Every row gives one point. A path goes straight from each point to the next, and from the last back to the first. The post is the endless flat space through its rows: a point in 2 columns, a line in 3, a plane in 4, and so on, so that a path can go around it. Count how often the path circles the post. Going back the other way cancels.

Post:
[[ 18 -15 -21]
 [-18   6  -4]]
Path:
[[  4 -19 -15]
 [  3 -18   1]
 [-12  13  17]
 [-10  11  10]
 [  5 -13 -10]
 [-22  -2  -9]
 [-10  -9 -22]
 [-60  12  27]
 [-14   4  13]
 [-16  16   3]
 [-17  10   2]
 [-10  -1  13]
 [-24 -10  -3]
 [-28  -2 -11]
 [ 14 -32  -5]
 [ 23 -16 -10]
 [ -7   9  -7]
 [  8  -2 -40]
 [  8 -19 -28]
 [ -9 -20 -11]
 [  1 -13 -26]
 [  4  -1 -20]
 [  2  -9 -43]]
Times around: 1

Post, 7 rows:
[[ -7   9   3   9  22  10 -19 -11]
 [ 26   3 -28 -19  18 -11  24  10]
 [-12   0 -12   7  19 -21  16 -20]
 [ 17  13   5 -22 -14  16   0   9]
 [ -6   5  18  21  -4  -3  16  22]
 [  9   0  19  25  -7 -47  -1  13]
 [  6  18  13   6   4  15  42   8]]
Path:
[[ 24  13 -20 -30 -12  -7  21  19]
 [ -3   6  37  14   7 -30 -22  23]
 [ -1  -1  16 -11  -4 -18  21   7]
 [-19  28  -6  14  16 -16  39 -26]
 [ -9  17  -3  17  21  -6   6 -17]
 [ -2  21 -13  -1   8 -21  13 -27]
 [ 38  18 -60 -32  19   8  -7 -12]
 [-13  -6  14 -12 -50  25  56  -1]
 [ 11  -5  11  26   8 -18  -8  15]
 [ 13   1 -22  14  10 -29 -31 -12]
 [ -3  24   0  -6  11  45   0  10]
 [ -3  15   2  -3  -7  28  36  -5]
 [-15 -19  12  17   1   5 -25  18]
 [-12  16  -8 -40  17  27  -2 -33]
 [  7  32 -22 -22   9   1  32  -6]
 [ 14  33   9  13  12   5 -16  16]
 [ 12   7 -19  24   4 -19  38 -12]
 [  2   3  20   4 -11  12  -6   5]
 [ 18   1  14  -3  27 -12 -15  17]
 [ 10 -11  -7 -28  29   7  10 -22]
 [-11  -4  33  13  18 -28  14   2]
 [-26  26   5  11 -12   3  42  22]
 [ 28  11 -18   6  28 -31   9 -23]
 [ 23  20 -10   7  29  20  17  -1]]
Times around: 2

Post (13 x 14):
[[ 18  -7   3 -19   8  -8  37 -11 -40  30 -15  32  -4   2]
 [-38   5  21  -9  12  -6  -8   2  15   7  38   7  10 -24]
 [  9  11  -2  16 -20   1   8 -18 -21  -8  -9  -7   6  -9]
 [-15   4 -15  -2   8   4  -3  16  -6   1 -12  19  12  10]
 [-26 -15 -25  -5   5 -12  -6  -8 -12 -12   7  -4   0  16]
 [  0 -13 -18   2  35   4 -22  -4 -20 -13   6   8  -6 -11]
 [  7 -12  -9   2 -11   6  12 -15   0   8  -7   5  -9  -9]
 [-12   2  -2  16  11 -25  -8   0  -1   2   0  -1 -13   4]
 [  2  11  15  11   5  -1  12  -7 -11 -18 -15 -14  -1   6]
 [ 15  29  12  24  -3  18  13   0  -3 -14   1  26 -17   4]
 [ 10   9   6   4  -5  17  -1   8 -18   1   9  -9  14  14]
 [ 15   5 -29 -20 -32 -27   0 -25  15  -6  -3   3 -29  -4]
 [  1  10   7  14  16   1   4 -18 -12   9  -3  -3  17   9]]
Path (30 x 14):
[[  3   7  -9   7   4  13   9 -11 -21 -11 -18  22  41 -10]
 [-10   0   5  28  -5   2  13 -27 -11  -4 -42  -5  17  18]
 [  1  34  46  -4 -15  -5  51 -34 -31 -19 -11 -12   3  16]
 [-11  -9 -15   0  37 -13  -9  -9  -7   5 -27  40  -9 -21]
 [ 19 -29 -25   1  -3  24 -13   4   8 -30  14 -10 -10  10]
 [  3 -17 -51  -6  53 -31 -16   6 -16 -15 -12  39 -20 -14]
 [  8 -20  -1 -13  24 -18   7   9  -9 -39  26 -14 -30  -2]
 [ 14 -20 -20  -2  25  -3  -2  -5 -15 -17  -6  12  -6  25]
 [ 25 -20 -16 -24   8  16 -21  11  -1  -7  22  15  -2  10]
 [  5   8   3   6  14 -25  23 -29   7 -35 -16   2 -18  -1]
 [-10  24  22  18   7 -25  17   2   5   2 -19  -6   8  -9]
 [  8   7   2  35 -37   7  19 -24  34  23 -27 -15 -21  -4]
 [ -9  -5   4   3  16  22  11 -34  -4  22 -14  10  17  -6]
 [ 33   9 -22 -18 -33   8   0 -35 -42   5  14  12  -9  26]
 [ 31  -9  -7   4  26  17   0 -45 -30  60   8  29  -7   2]
 [ -1   4   3 -21  -5   0   0  21  -5 -20 -20  10  16  25]
 [ 18   0  15   5  -8  13  16 -22  -4 -25   0 -33  15  -1]
 [-13 -10   2  -5  12  17  -1   1 -32 -57  22 -18   3   2]
 [-26 -30  -4 -21  21   5 -19  20   1   6  -3  17  19  -2]
 [ 11  29   7  -7 -28  25 -14 -23  -9  23   1  -2  19 -24]
 [ 19   3  -5  20  23  45  -1 -14 -11   9  -7  18  -7 -28]
 [ -1  12  -1 -16  10  -2   3  -2   1 -11   0  -1  -2   6]
 [-16  21   9   6  -5 -12  19 -40 -28   4  -7 -17   8  -9]
 [ 10  -7  -8   5 -16  30  -7  -6 -14  -5 -25   7   8 -29]
 [  4 -27  22  -4   8  19  39 -12 -26   3 -16   2   9   3]
 [ 28   0  10  15  29  -8  15 -12 -29 -30  11   9 -30  20]
 [  0  13 -23  -5  -4  13 -19  36  14 -10   0   6  11  -9]
 [-19  14  -1  11  10 -21   7  -7  -5  22   1  22  -2   3]
 [-13  23  -9  26   5 -48  -8 -25 -41  12 -13  25 -35   0]
 [ -3 -22 -16  -6   3  17  -3 -12 -26  12 -19  16  43   0]]
Times around: 2

Post, 17 rows:
[[ 14 -10  -4 -18  23   7   0   8 -28   7  -2  11 -22   1  -6 -29 -39 -26]
 [ 11   7  -4  -7 -17   3  37 -20 -19   9  13  -4  -5  15 -18   4 -31  -4]
 [ -2  -5  26   9 -19  -3  -4  -4   0  -4  28  30 -10  26   4  -6  12   3]
 [  0   4  25 -11   0  18  -4  -7   8  -6 -11  23  -6   7 -11 -19 -32 -18]
 [-45   0  -7 -17   8  31  10  35   0  29 -15 -12 -19 -24  -4  17  -8 -29]
 [ 12  31  21  17 -29   6 -23  -2  -6   7   6  11  19  -5  15  -5 -11  34]
 [ -3 -11  13 -11  34   2  -1  10   8  12  -8  32  27  25  21  16 -14 -15]
 [  4   1 -15  -9   7  12   4   1 -27 -12   4  20  -5   2  11  28 -25   3]
 [-17   0  -9   1  -5  16 -15   0  -7 -11  18   6  25  22   4   6   4  -8]
 [  9  13 -10 -10 -35   7  35   0 -32  -4  -9   8  -9 -25  -7 -13 -18  42]
 [  3 -14  20  13  12  -1  -7   3  -5 -30   1 -17 -11  -5  33  -3 -14  -3]
 [-17  11  -4  34   0 -30  11  14   0 -26   7   1  21 -15   5  18  20  24]
 [-10  13  -9   8   2  -1 -14  10  11  -5 -17 -13   2  19 -28  12  -1  13]
 [ 25  18  12  16  -6 -12 -11 -27   0 -21  -5  -1  15  -7   6 -19  21   4]
 [ 12 -11 -17  -4  -3   8   5  -1   8  20 -19  -5 -20 -19  -9 -26 -37 -31]
 [ 29 -14  11  20  -3 -12   1   8  -5  -5  -9  -5  15 -12 -15   9 -16  -6]
 [ 10 -24 -23  -3  39  -8  -7  -9  15  21  -7  -9   0 -29 -30   3 -14 -17]]
Path:
[[  5  32  34  -2 -35  16  15 -27  15  -6   3  -4  -6 -13  29 -17   0   3]
 [  2  -1 -11  -4  17  22   7  27 -29 -19 -12  -1  33  20 -17 -12 -10  -9]
 [ 38  -8   3   8   5  -4 -18  -8  25  30 -42   9 -21 -25   2 -26 -17 -12]
 [-31  17   1 -29  -2  38 -11  -2  -8 -19 -10  43  20  25  29  25 -32 -15]
 [ -4 -20   0   8  20 -14  -1  12  -2 -21  -4 -39 -17   3 -12 -25 -18 -33]
 [-15 -13   0  -9 -17  -1   2  13   8  27  -3   5  -1  28 -37 -20   0  26]
 [  3 -34 -11  13  26 -14   1   3  11 -46 -31  26  17  13  11  20 -16 -17]
 [ 26 -28  19  -3 -30   3 -17 -17  -1  22  23   5   7  35  -7  20 -25 -24]
 [ 31 -12  15  -5   0  -8  32 -23 -19 -18  24  25  -7  20  27   2 -23  -8]
 [ 18  -6 -33  -8  10   6  18  -8   4  23 -11 -15   2  -9 -30 -13 -38 -13]
 [  1   9  19 -17  -9  41  13 -29 -36 -16  11   3   3 -35   7  -9 -18   1]
 [-21  -8  -5  -9  38 -13  -4 -14   3 -27 -13   5  24  35 -35  25 -12 -27]
 [  4 -24  -6 -14  14 -25  10  23 -14   3   9  -1 -13  24 -44  -1  -8  11]
 [-12   0   3 -19  -1  34  -8  -1  10   2  14  -1  -1  -7 -33  -4   7  -5]
 [-12  15 -17   7  -3  38  -2  -4 -39 -29  25 -24  -2  17  -6 -24   9 -47]
 [ 39  16  15  33 -21   3 -55  -8 -12 -13   4  35  30  -1  25   4 -20   9]
 [ -4  14  -5  14  -3 -20 -10 -32  -2 -34   4 -45   7   7  18   3 -15  -5]
 [ -8  -4   0 -32 -16  32   5  -6 -30 -32  19  22 -15  34 -13   1 -11  -3]
 [ 24  -5 -14  10  -8  16  -1   5   3   7  -2 -11   4 -16  17  22  -8   6]
 [ 26   4  20   6 -38  21  35  18 -53  17  11   5 -22  -7 -14 -11 -60   8]
 [-30 -18   5 -16   2  35   5  -4  -9 -10   2  19 -41   7   4  21 -27 -35]
 [ -7 -11 -10   9 -19  -3 -14  23   1  -5 -10 -10   6   8 -14 -13 -36 -10]
 [ 38 -57 -23  -7 -28   1  -6   0  26   2  12  27   8  22 -18   9 -23   4]
 [ 33 -20 -16  -1  27   7  -3   2   8 -17 -34 -26  -7  10   3   3  -6 -42]
 [-18 -26  -1  33   7  -6 -10  28 -10  -7  25   1  -3  38 -19   5 -10   7]
 [ 23 -14 -17  29  22 -26 -32 -18   8 -49  -8   5   9   0  19 -22 -16   2]
 [ 55   6 -13  -1   4   4 -32 -27  -1  24 -15 -17  38   6  -1  10 -28 -11]]
Times around: 5

Post:
[[ -1   0  35 -32 -27 -16 -24   2  -1  -4  16  -3 -18 -20   2 -39  13   2]
 [-10  26 -13   1  -6  -9  11  17  -5 -19  -1  -6 -12  -9 -13  14   5 -13]
 [ -9   3 -11 -10  12  17   7  -5  -1 -10   3 -22  -1  -1  -7  15   2 -22]
 [  5  -1  -4   3  23  12 -18  15 -12  -9 -12  -4  -8   6  -3   6   2   4]
 [-10  11  -4  -5  18  -8  -1  -8 -18 -19   2 -25  -6  11  -1 -15 -16  -7]
 [  3  10 -11   8  -6   9   7   1   9  -5  -1  -3  -2  11 -22   3 -15  11]
 [-12  -2  -3  13  -6  17  -5  -8 -29 -10 -18 -14  -2   2 -11  13   2  -9]
 [ 25 -21 -18  18  17  -5 -19  13  10  41  10  21   5  -5 -12  -3  -8 -26]
 [ 24  -5   1  13  16 -11   1 -17  23  34  -9  16  -8  -7  -2  -8  -6 -13]
 [ 29 -23   1  21   3 -23   2  10  20  28 -16  -2 -19  18   7  -9 -13 -21]
 [ -8 -17   7  11  15   8  -1 -15  -2 -19  18  -1  -7   5 -13  14   6  -6]
 [-35 -19  12 -33 -15 -26 -12   4  12 -14  -1   4 -15 -16  -6 -43  17  -5]
 [ -4  -8   8  16  14   5  15  14   6  -2  -1  -7   7  -2   3  -1 -10   3]
 [  2 -10  22 -24 -22   2 -20   1   2 -36  -1  16 -15 -24   7 -60  12 -18]
 [ 32 -18 -27  12  10 -13   5  -4  15  37  -2  10  18  13  -3  -8  17 -15]
 [-28  16 -21  12   4  19  -1  -3   0  -4   5 -13 -19  18   6   0   0   1]
 [-11 -22  -1 -30 -30 -20  -5  -6  -9 -12   8  12 -22 -28   9 -27   8   7]]
Path:
[[ -9 -15   8  -5  43  -1   3   7  14 -17   4  -7 -15  23 -19  -3 -17  -8]
 [-14   4  -5  12  11   3   2   7  25  14   5  21  10  25  17 -37 -11  -5]
 [-10   9  24   4 -18 -27 -13  17   9  24 -21  34   7 -47 -11  -5   5 -11]
 [ 10  18  26 -31 -11 -16 -18  17   0   6   1   4 -20   8  -2 -30   4  21]
 [ 13  10  43  21  23 -18  -2   0 -21 -18   3  -1 -31 -18 -30  12  -9 -13]
 [ -9  -6  13  11   2  11  -7   3  29 -16  20   1 -29   2 -11  -9  10   1]
 [ 31 -30 -21  11  -8  15 -24  21  23   6  -2  24   3  -9   6 -10  -4  -2]
 [ 16 -13   6  -1  11 -14   4 -14 -11 -14 -33   5  15   4 -16  21 -15 -24]
 [  2 -37 -16  -7 -18  -2   2  14   9  24 -27  10 -16  20  -7   3   7  25]
 [-10 -28 -14   3  12   8 -18   4 -21   9  38  -9 -28  -7 -13 -18 -28   1]
 [ 16 -43 -25   3 -12 -21   8 -16 -17 -15   1 -16 -10   8   0  -7  16  14]
 [ 22  35 -18   6  34  32  -7   5  17  40 -17   0   0   6  -4 -30 -11   3]
 [-14  -2 -27  19   6  23   5   5  14   3   1  47 -18  -1  10   1  -9   2]
 [ 43 -16  16 -44 -10 -18 -14  31   9  -9 -22   0   6 -27 -16 -13 -22 -14]
 [-10 -37   9  21 -29  32 -14   1  -1 -12   6 -16  -4   3  -5  26  13   8]
 [  3   5 -12  31  -3 -32  10   3  -6  26  23 -12 -55   9 -15  21 -16 -12]
 [  6  -1 -16 -24   3  -3  16  19 -22 -22  -1 -10  25   7 -18 -22   7 -21]
 [ 24   7  -9  11  25   6  -4 -12 -32   9  -6 -17 -24 -10   5  -5 -14  -8]
 [  8  14  -2 -19  -6  12  16  19  21  13  45  -8   5 -32  -6  17  -2  16]
 [  2 -23  29  17 -11 -13  -2  10   4 -38 -11  24   0 -42 -41  32 -12  -7]
 [-33   0 -30 -10 -25 -29  19  29  31  34 -13  16 -19   2   8   4  13  17]
 [ -6 -30  -3 -33  25  -1  15 -29  27  -8  24   3   6   5 -35 -10  -4   1]
 [-15 -18  18 -15 -38 -12  27 -24  -3 -39   3  16  -7 -16 -37  -8 -21  -3]
 [-25 -29 -11  -7  35 -25   6   6   8  30  -7   8  49  -2  12 -28  14   8]
 [  3 -15  -9  12  12  -6 -52  19  -3   5  24 -10 -12   8  -8  -6 -16  -7]
 [ 17  -1  -2   5 -13   3  -5 -20  -3  10  19 -27 -21   9  -3  -3  17  20]]
Times around: 0
